Every row gives one point. Each copy is the shape, with its points in the same order, stretched, turned, moved and blurred by noise. Is it also mirrored, or only turned?
In the rows, zero is written as 128.

Shape (8 x 2)
[[ 85 145]
 [142 137]
 [ 66 122]
 [131 115]
 [145 132]
 [184 154]
 [101  88]
 [178 149]]
Copy 1 (8 x 2)
[[ 72 127]
 [126 114]
 [ 58 157]
 [126 127]
 [132 110]
 [156  64]
 [118 169]
 [156  84]]
Copy 1 is: mirrored
Copy 2 (8 x 2)
[[130 103]
 [122 140]
 [157 104]
 [139 145]
 [120 147]
 [ 91 158]
 [167 139]
 [ 93 159]]
Copy 2 is: only turned
Copy 3 (8 x 2)
[[ 74 159]
 [125  88]
 [ 93 191]
 [146 110]
 [127  88]
 [129  29]
 [155 160]
 [134  38]]
Copy 3 is: mirrored

Shape (9 x 4)
[[ 98 111 107 139]
 [106 117 103  76]
 [111 157 170 117]
 [184 189  97  83]
 [ 90 137  89 126]
 [109 138 143 192]
 [141 130 199 140]
 [ 87 129 183  79]
 [132 100  99 132]]
Copy 1 (9 x 4)
[[153 147 120 153]
 [106 143  87 145]
 [104 128 161 154]
 [ 80 187 146  85]
 [138 171 116 161]
 [171 142 181 154]
 [124  94 174 128]
 [ 88 100 123 170]
 [151 143 113 122]]
Copy 1 is: only turned
Copy 2 (9 x 4)
[[116  84 151 111]
 [104  92 118 154]
 [100 182 126 106]
 [163 130  85 210]
 [122  84 162 134]
 [139 128 154  69]
 [121 180  93  67]
 [ 62 165 119 108]
 [138  79 111 116]]
Copy 2 is: only turned
Copy 3 (9 x 4)
[[159 102 127 159]
 [110  76 101 168]
 [121 167 131 140]
 [115 127  16 117]
 [141 106  92 179]
 [182 167 132 131]
 [131 168 140  97]
 [ 80 132 166 149]
 [166  78 109 128]]
Copy 3 is: only turned
Copy 4 (9 x 4)
[[126  96 147  63]
 [183 111 179  96]
 [115 110 166 166]
 [148 198 173 196]
 [123 115 177  69]
 [ 66 102 118  99]
 [129  87 101 193]
 [158  69 177 150]
 [156 109 127  86]]
Copy 4 is: only turned

Shape (9 x 6)
[[162 127 121 182 167 159]
 [136 115 114  93 124 147]
 [ 63 159 109 124 128 151]
 [151 141  36  93 120  90]
 [156 108  78 121 101  64]
 [172 156 109 127 103 108]
 [122 140 140 207 140 188]
 [157 149 161 157 190 102]
 [136 154 163 100 114  79]]
Copy 1 (9 x 6)
[[154  89 179 157  76 106]
 [148 121  91 136 135 170]
 [161 163 142 124 180 207]
 [194 167  73 143 112 123]
 [148 156  79 172 119  99]
 [130 164 100 143  80 126]
 [143 101 223 173 103 165]
 [119 127 140 101  72  53]
 [ 89 178  68 103 114 118]]
Copy 1 is: only turned
Copy 2 (9 x 6)
[[101 128  86 146 101 103]
 [129 128  95 114 142 174]
 [ 81 114 134  61 103 146]
 [144  64 126 105  45 177]
 [155  56 147 139  79 168]
 [146 128 144 147  76 158]
 [ 54 140 104 136 110 105]
 [156 131 123 115 103  63]
 [173 140 167 113 121 130]]
Copy 2 is: only turned
Copy 3 (9 x 6)
[[107 170 154 138  97 133]
 [127 126 131 104 138 128]
 [ 82 101  99 137  97  88]
 [173 162  88 118 174 102]
 [179 162  92 136 166 163]
 [140 178  95 104 119 160]
 [104 130 149 144  53 120]
 [ 61 170 133 166 117 166]
 [ 84 149  88 144 132 198]]
Copy 3 is: mirrored

Shape (14 x 9)
[[ 98 143 131  76 182 122  61 146 205]
 [ 98 124  91  78  77 167 128 107 100]
 [162 118  69 104  88 134 113 133  75]
 [124  72  88 117 187 163 135 109 119]
 [143 128 136 112 133 103 113 146 192]
 [ 95 141 155 130 110 161  82 136 161]
 [101 113 111 108  71 110 133  86 104]
 [131 151 107 120  94 133 126  99  71]
 [173 119 135 104  79 152 143 104 108]
 [145 100 110  89  77 124 135 160 122]
 [ 83 155 107 137  93 155 186 122  85]
 [ 92 105 141 138 160 121  39 145 181]
 [125 115 174  85 145 111 105 154 131]
 [108 108  89 113  73 154 105 121  67]]
Copy 1 (14 x 9)
[[130 117 186  90  64 172  79  54 193]
 [109 180 140 110 115 170 154 194 185]
 [138 190 104 137 128 138  97 210 170]
 [151 140  75  68  75 124 136 151 135]
 [124 134 162 146  96 143  91 104 117]
 [ 84 151 175 101 140 153 114 106 172]
 [132 188 161 124 151 183 154 200 125]
 [150 175 138 121 151 127 144 197 172]
 [124 193 111 171 147 127 162 169 149]
 [105 156 126 179 117 159 116 183 144]
 [124 134 165 101 135  92 182 232 143]
 [ 97 138 163  59 117 171  61  71 147]
 [135  86 126 144 139 165 115 102 164]
 [107 198 124 103 151 168 115 204 182]]
Copy 1 is: only turned
Copy 2 (14 x 9)
[[ 62 156 106 114 206 121 196 130 179]
 [179  63 101 122 172 174 115 143 158]
 [139  93 104 129 151 190  60  99 160]
 [131 124 117 164 117 183 178  91 130]
 [ 80 154  98 130 153 123 121 150 174]
 [129 159 148 126 189 139 148 169 179]
 [139  59 119 115 123 143  97 146 165]
 [158 101 118  98 126 140  83 106 136]
 [175 110 108 156 138 133  81 122 176]
 [123  93  99 161 158 159  62 143 178]
 [164 103  94 109 112 158  98 166  98]
 [ 62 171 182 125 174 148 167 149 185]
 [ 85 127 128 167 176  99 127 122 161]
 [157  80 133 128 160 189  81 130 156]]
Copy 2 is: only turned
Copy 3 (14 x 9)
[[ 49 170 143 170  92  96 182 186 130]
 [142 119 145 126 105 190 165 107  63]
 [172  98  91 101 128 122 164 120  56]
 [116  83 195 121 131  80 148 108 101]
 [111 155 108 110  97 108 111 167 152]
 [ 70 138 105 143 102 155 158 114 151]
 [138  95 132 121 120 200 104 140  86]
 [145 122  97 141 153 164 129 102  87]
 [147 147  76  68 142 164 106 106  94]
 [167 119  99  57 107 152 152 152 105]
 [179 114 161 143 126 194 124  69 145]
 [ 34  92 123 157  95  95 171 161 149]
 [ 88 147  91  85 149 142 164 181 155]
 [142  72 114 117 125 170 178 104  68]]
Copy 3 is: only turned

Shape (15 x 11)
[[115 111 133 163 174 117 141 116 138 114 159]
 [ 98 114 140 140 102 125 132 153 103 126 126]
 [114 135 138 115 104 119 136 120  52 132  94]
 [123 107 129 124 183 134 131 149 137 146 160]
 [141 130 140 104 117 122 130 114 125 121 157]
 [ 98 136 113 128 105 118 121 113 134 117  76]
 [135 171 143 138 106 164 140 165 122 168 161]
 [143 103  15 117 123 135 141 115 140 145 149]
 [146 105 102 132 117 119 123 121 137 123  83]
 [140 107 135 118 122 141 144 127 125 118 160]
 [146 153 125 125 151 153  83 137  66 110 123]
 [123  98 111 119 110 120 142 134 115 126 148]
 [154 118 139 139 121 124 141 115 124 143 158]
 [103 129 130 139 123 249 129 116 112 177 151]
 [108  99 125 124 127 115  80 119 129 139 141]]
Copy 1 (15 x 11)
[[107 105 115 112 147 122 117 106 173 172 129]
 [118 155 101 139 103 137 121  92 145 105 161]
 [ 91 151  98 162 101 145 132  86  91  82 121]
 [111  97 120 116 169 108  89 110 164 174 177]
 [124 137 130 125 116 147 108 117 100 139 131]
 [ 96 121 133 127  80 147 144 134 144  86 111]
 [176 138 102 108 137  78  85 129 142 101 198]
 [ 82 110 108  89 137 130 103 223 114 143 148]
 [ 89 109 127 117 116 160 161 128 125 113 125]
 [118 133 110 110 128 136 112 105 118 148 152]
 [ 95 164 139 140 178 115 108 107 103 112 132]
 [103 138 100 127 111 147 117 121 122 136 155]
 [135 123  97 120 133 142 119 110 115 140 143]
 [141 120  91  47 160  80  32 137 155  81 183]
 [115 141 126 133 132 166  95 124 141 118 141]]
Copy 1 is: mirrored
Copy 2 (15 x 11)
[[113  93  65 119 155 118 115 118 148 152 130]
 [122 128 155 127 108 105  90 149 102 117 108]
 [104 128 179 166 135 153 120 153  96 111  96]
 [ 96 145  85  95 127 137 119 117 144 185 131]
 [131 141 125 108 165 141  96 106 108 128 138]
 [149 137 129 153 143 137 161 157 102  85 111]
 [140 145 141 129 127 110  75 107  99 153 192]
 [120 137 106 116 116 141 173  68  77 193  64]
 [141 106 122 115 150 134 170 146  99 134 109]
 [113 125 132  90 144 107  89  91 114 143 135]
 [109 108 153 109 114 208 130  95 139 136 133]
 [112 132 142 111 126 116 101 116  94 145  92]
 [132 109 115 120 166 119  97 118 115 159 145]
 [144 124 185 130 102  51 106  88 161 173 148]
 [163 143 131 114 116 148 117 146 139 137  85]]
Copy 2 is: only turned
Copy 3 (15 x 11)
[[114 127 105 164  94 108 118 107 116 137 120]
 [139 135 155 142 116 115 141 115 157 129 161]
 [177 133 122 118 128  77 149 113 177 144 152]
 [ 84 106 131 137 106 120 108  93 100 141 153]
 [122 132 100 128 138 119 124 117 150 134 115]
 [183 167 147 132 128 118 146 138 128 134 137]
 [ 81 141 169  90  94 137 149 134 165 146 132]
 [108 200 165  68 132  93 116  93 102  89 134]
 [149 140 149 122 149 103 134 139 104 106 130]
 [104 121 122 135 133 121 121 101 144 117 118]
 [152 116 106  70  85 120 141 132 148 126 154]
 [115 144 134 133 136  99 128 101 139 112 144]
 [ 99 130 115 139 133  96 119 123 151 132  99]
 [117 144 179  81  58 159  75  96 174 145  99]
 [143 149 113 136 120 123  83 134 147 127 144]]
Copy 3 is: only turned

Shape (16 x 12)
[[142 102 165 115  96 165 122 157 126 121 197 100]
 [ 51 151 113  83 116 100 129 148 107 136 122 133]
 [ 80 137 163 154 165 146  98 165 111 142 123 150]
 [179 137  94  94 196 165 144 166 135  93  99 155]
 [115 100 101 133 135 124 163 100 148  92 120 189]
 [171 123 105 164 136 107 187  99 109 141 152  90]
 [112 104 122  72 126 134 145 129 142 109  94 169]
 [125 129 103  76 121 143  83  76  82 110 122 124]
 [152 166 183 125 102 142 159 117 115 101 137  90]
 [115  78 166 131 104 115 161 147  90 142 167 177]
 [ 83  59 159 101 145 173 107  85 121  92 116 117]
 [ 97 110 154  92  85  93 131 177 176 163 174 187]
 [100 146 128 126  83 165 126 178 133 171 123 147]
 [157 120 135 153  62 128 154 100 158 193 111 164]
 [159 138 102 164  72 115 114  94  80  82  44 140]
 [163  90 169 133 124 160  86 155 125 137 119  97]]
Copy 1 (16 x 12)
[[177  95  56 124 160 162 120 108 101 105 133 108]
 [ 81 185  73  84 103 100  82 124  99 103  80 131]
 [ 86 103  79 154 153 125  82 208 125  99  74 134]
 [117 177 100 148 131 108 152 182 107  76 122 194]
 [132 159 155 162  95  93 101 125 141 114  82 121]
 [185 111 113 110 102 163 161  53 181 188 127 128]
 [112 179 129 107 116  88 109 154  84  84 100 151]
 [109 154  75  76 127 161 119 152 108  65 168 111]
 [113 108  82 101 206 158 179  72 116 122 137  74]
 [182 103  90 116 116 160  86 128 137  93  41 103]
 [106 114 112 113 107 116 134 185  37  95 149 115]
 [152 135 117 132 138  98  22 106 136 107  48 155]
 [140 159  86 118 170 121  71 157 138 120  74 117]
 [185 117 167 105 173 140  75 102 202 163  90 111]
 [ 92 139 113  99 186  94 149 131 187  77 140  52]
 [140  76  85 111 183 129 133 171 113 101 157 150]]
Copy 1 is: only turned
Copy 2 (16 x 12)
[[124 128 100 116 194 104 110 168  79 112 164 178]
 [121 107 107 156 138  68 144  94 113  87 160 111]
 [163 142 146 127 149  52 114 160 131 123 118 150]
 [ 83  90 140 185 132 126 140 184  84 118  26 121]
 [ 86 151 124 146 132 142 124 121 170  94  97 122]
 [116 108 142 101 137 160 157  98 114 134 144 101]
 [ 73 139  99 178 119 106  86 117 141 103 111 126]
 [ 97 101  74 156  67 133 158 163 101  68 169 153]
 [127  77 113 114 156 113  78 149 129 120 154 135]
 [129 159 160 123 161  85  67 113  92  93 140 161]
 [ 87 163  82 108  84  85  92 159 151 103 133 160]
 [126 164 121 176 218  79  76  77 113 119 147 178]
 [122 126 142 168 184  78 118 164 113 104 175 132]
 [111 158 150 158 135 127  85 119 158 157 198 140]
 [153 115 105 167  69 177 114 151 164 136 166  67]
 [131 158 103 141 140  95  83 176 122 171 147 170]]
Copy 2 is: only turned
Copy 3 (16 x 12)
[[124 146 124 128 214 139  69 131 171 155 138 134]
 [124 109 243 125 110 100 151 136  72 117 127  93]
 [144 146 141  99 131 152 160 106  66 180 181  71]
 [159 175  64 102 112 116 194 181 130  55 191 170]
 [107 159  86 188  95 148 137 178  49  98  97 119]
 [105  81  64 171 176 144 154  96 153  49 144 162]
 [117 171 143 145  83  96 124 181  87  97 112 105]
 [181 137 195 184  76 127 130 142 154 147 131 150]
 [116 133 108 113 161  96 104  67 128 118 143 191]
 [ 91 159 125 205 176 137  75 114  74 117 139  50]
 [167 126 103 166  92 103  93 162  93 218 106  72]
 [ 31 192 193 137 156 141  95 159 108 134 108  74]
 [134 179 199  69 159 162 130 117 116  99 108  98]
 [ 74 189 132 134 126 188 111  89 148  70  63 109]
 [135 134 138 138  38 197  75 109  94  55 134 173]
 [131 147 100  82 132 158  86 121 189 150 168 113]]
Copy 3 is: only turned
Copy 4 (16 x 12)
[[151 122  86 131 128  98 149 125 115  98  78 130]
 [181 150 120 110 139 149  76  84  86 207 139 172]
 [134 184 164 113  92 126  85 138 107 139  89 110]
 [ 51 110 126 125  45 125 171 124 148 110 136 136]
 [ 82 125 164  99 162 167 145 108 150 129 135 132]
 [118  81 133 146 159 143 153 102 140  76 173  73]
 [ 92 116 148 124 139 149 139 122 126 171 110 170]
 [178  90 117 116 108 152 149 160 112 168 142 171]
 [154 104 103 179 119 160 154 122 138 123  96 105]
 [113 132 109  97 163 159 125 125  90 141  92  97]
 [134 113 181 121 147 100 178 152 126 167  86 145]
 [112 179  99 101 192 138  59  97 107 152  91 163]
 [133 124 136 133 120 153  65 100 101 117  76 143]
 [ 92  73 173 154 196 188  81 138 141  69 100 126]
 [141  92 183 162 109 244 164 169  96  95 138 135]
 [120 127 146 159 103 110 148 180 103  82  82 134]]
Copy 4 is: mirrored
